Rows are points. Each copy is the shape, with its points in the same order, stretched, turned, moved and blurred by noise. Say if it was mirrored as well.

Shape, 8 rows:
[[ 56  36]
 [ 47  -6]
 [ -4  50]
 [ -9  -2]
 [  8 -11]
 [ 24  30]
 [ 14 -72]
 [ 12  32]]
Copy 1:
[[-27 -77]
 [ 17 -54]
 [-46   5]
 [ 10  24]
 [ 23   1]
 [-25 -34]
 [ 87  16]
 [-26 -18]]
Copy 1 is: mirrored
Copy 2:
[[ -7  51]
 [ 34  35]
 [-33  -9]
 [ 18 -21]
 [ 30  -6]
 [ -6  18]
 [ 95 -10]
 [-13   5]]
Copy 2 is: only turned
Copy 3, 8 rows:
[[-10 -62]
 [ 15 -44]
 [-38 -13]
 [-10   7]
 [  5  -7]
 [-19 -32]
 [ 46   9]
 [-23 -23]]
Copy 3 is: mirrored
Copy 4 (8 x 2):
[[ 73 -19]
 [ 39 -37]
 [ 38  30]
 [  3   5]
 [  8 -15]
 [ 47   1]
 [-25 -51]
 [ 38   9]]
Copy 4 is: only turned

Shape, 9 rows:
[[-51 -18 -61]
 [  2  37  28]
 [ 18  49 -24]
 [ 42  -5 -54]
 [ -3   1  58]
 [ 40  -5 -26]
 [ 38  39  20]
 [  4  -1  43]
 [-61   9  54]]
Copy 1 (9 x 3):
[[ -1  68 -34]
 [ 11 -11  46]
 [-60  18  64]
 [-89   1  19]
 [ 48 -39   7]
 [-62 -16  24]
 [-41 -33  54]
 [ 27 -32  11]
 [ 95   9 -10]]
Copy 1 is: mirrored
Copy 2 (9 x 3):
[[ -5 -72  -4]
 [  0  37 -15]
 [ 24   4 -36]
 [ 55 -28 -18]
 [ -9  45  17]
 [ 49  -6  -9]
 [ 26  43 -21]
 [  1  36  11]
 [-49  23  18]]
Copy 2 is: only turned

Shape, 10 rows:
[[ 12  25  44  21]
 [-22 -13  29  -1]
 [ -3  44 -82  -3]
 [ 10  25  11  57]
 [ 42 -62   6  50]
 [ 43 -22   6 -53]
 [ 46 -48  -4 -15]
 [-41  34  43  47]
 [ 58  -8 -75 -19]
 [-22  18  20 -10]]
Copy 1 (10 x 4):
[[ 28  -7  10  37]
 [-22  -7  -3  38]
 [-12   5   0 -83]
 [ 17  47  29  17]
 [-66  50  81  22]
 [ -8 -75  25  -1]
 [-45 -18  58   9]
 [ 17  44 -16  47]
 [-34 -23  46 -79]
 [  6 -20 -17  25]]
Copy 1 is: mirrored
Copy 2:
[[-11 -17 -22  38]
 [-18   2   3 -12]
 [ 59  68  -7  51]
 [-19  22 -21  76]
 [-73  -3  72  53]
 [ 10 -56  49 -12]
 [-28 -38  68  16]
 [-23  29 -52  32]
 [ 29   6  52  67]
 [ 16   5 -19 -11]]
Copy 2 is: mirrored
Copy 3 (10 x 4):
[[-40  -7 -43 -16]
 [ -2  43 -32  -2]
 [ 24 -71  63 -40]
 [-21 -11 -25 -48]
 [ 64  25 -58 -32]
 [ 37 -13 -28  71]
 [ 74  -2 -27  36]
 [-68  40 -22 -63]
 [ 95 -85  26  13]
 [-25  14   1  -1]]
Copy 3 is: mirrored

Shape:
[[  7  35  -9  14  22 -32]
 [-10 -21  11 -15 -18  38]
 [ 34  15 -28  77 -21 -26]
 [ 31  10  -3 -14  20 -10]
 [ 12  22   9   4  49  23]
 [-15 -20  15  11 -23  15]
 [  6 -26  40   1  -8  15]
 [ 19  34  20  38  18 -13]
 [-18 -34  16   5  16  12]
 [ 14 -24   8 -14  22   7]
 [ 21  11 -22  61 -39 -38]]
Copy 1 (11 x 6):
[[ -2  27  79  -3  22 -12]
 [ 26 -11 -42   1 -28 -26]
 [ 25  28  93  26 -15  79]
 [ 20  43  24  15  20 -17]
 [ -9  36  10  23 -10 -60]
 [  6 -13  -5 -11 -26  -4]
 [  2  10 -23 -18 -30 -17]
 [ -5  32  67 -13 -23 -12]
 [-23   6 -19   8  -2 -27]
 [  1  29 -17  21  13 -25]
 [ 27  12  95   1  -7  79]]
Copy 1 is: only turned
Copy 2 (11 x 6):
[[ -6  -1  -9 -18  59  34]
 [-16  17  28   5 -25 -34]
 [-12 -37 -27 -29   7  37]
 [  7  17 -21 -13  44  -2]
 [-18  18 -19  23  51  15]
 [ -5   2  38   2 -28  -6]
 [ 18  30  30  15 -22   1]
 [ -7  13  -6  -5  42  56]
 [ 15   3  27  37  -7  -2]
 [ 18  15  -5  16  12 -11]
 [  0 -32   0 -41  -1  27]]
Copy 2 is: mirrored
Copy 3 (11 x 6):
[[  3   4  12  -4  41 -16]
 [  4 -14 -15  20 -14  26]
 [ -8 -42  16  15  91 -10]
 [  0   5  28   6  10   4]
 [  0  36  18  42  -2 -10]
 [  0 -14 -25   9  18  26]
 [-23   8 -15  12  10  41]
 [-24  16   3  14  49 -11]
 [ 10  20 -12  23  10  38]
 [  6  15  15  19  -1  31]
 [ -6 -52   0  -9  87  -3]]
Copy 3 is: only turned
Copy 4, 11 rows:
[[ 12  -3 -48  26  16  -3]
 [-16  20  44  -1 -24   5]
 [ -6  10 -66 -34  18  53]
 [ 11  33 -15  11  12 -16]
 [-30  23  -6  55  14 -12]
 [-22  -7  17 -27 -17  11]
 [-30  -5  29 -36   5  -8]
 [-16  -9 -31   7  38   8]
 [-43  -6   1 -13 -22 -13]
 [-20  25  -2  -4  -7 -24]
 [ 12  -7 -58 -48  10  47]]
Copy 4 is: only turned

Shape, 10 rows:
[[ 20   8 -34   9  -2  24]
 [-44 -24  18  10  48 -49]
 [ 40 -11   8 -26  14   5]
 [ 21 -23 -40 -62  -5  13]
 [  3  41 -29 -33  20  15]
 [-27   4  -9  23  30 -45]
 [-55 -14 -18 -11  40 -24]
 [ 11  62  21  41  10 -25]
 [-11  30  31  20 -23 -26]
 [-18 -20 -42 -64  26  79]]
Copy 1 (10 x 6):
[[ 22  16 -31 -22   3 -13]
 [-24 -37  55 -14  18  21]
 [ 43 -14 -44  14 -22   6]
 [ 79   8 -30   9 -13 -37]
 [ 46 -12 -24 -29 -28 -34]
 [-12  -9  42 -39   9  21]
 [  0 -27  46 -23  24 -13]
 [-24   0   7 -43 -33  44]
 [-35  17  34 -20 -37  17]
 [ 54 -33 -47  15  20 -95]]
Copy 1 is: only turned
Copy 2, 10 rows:
[[-32  11  16 -27  25   8]
 [ 76   0 -41  28 -51  -3]
 [-14 -40 -25  -6  17  -1]
 [-44 -12   3 -27  -9 -59]
 [ 16  29  -3 -22  53 -32]
 [ 74  13 -16 -16 -23  19]
 [ 46  34 -26  -3 -35 -38]
 [ 72  -8  13 -10  47  60]
 [ 52 -21  33  32  18  34]
 [-68  46 -24  11  27 -89]]
Copy 2 is: only turned
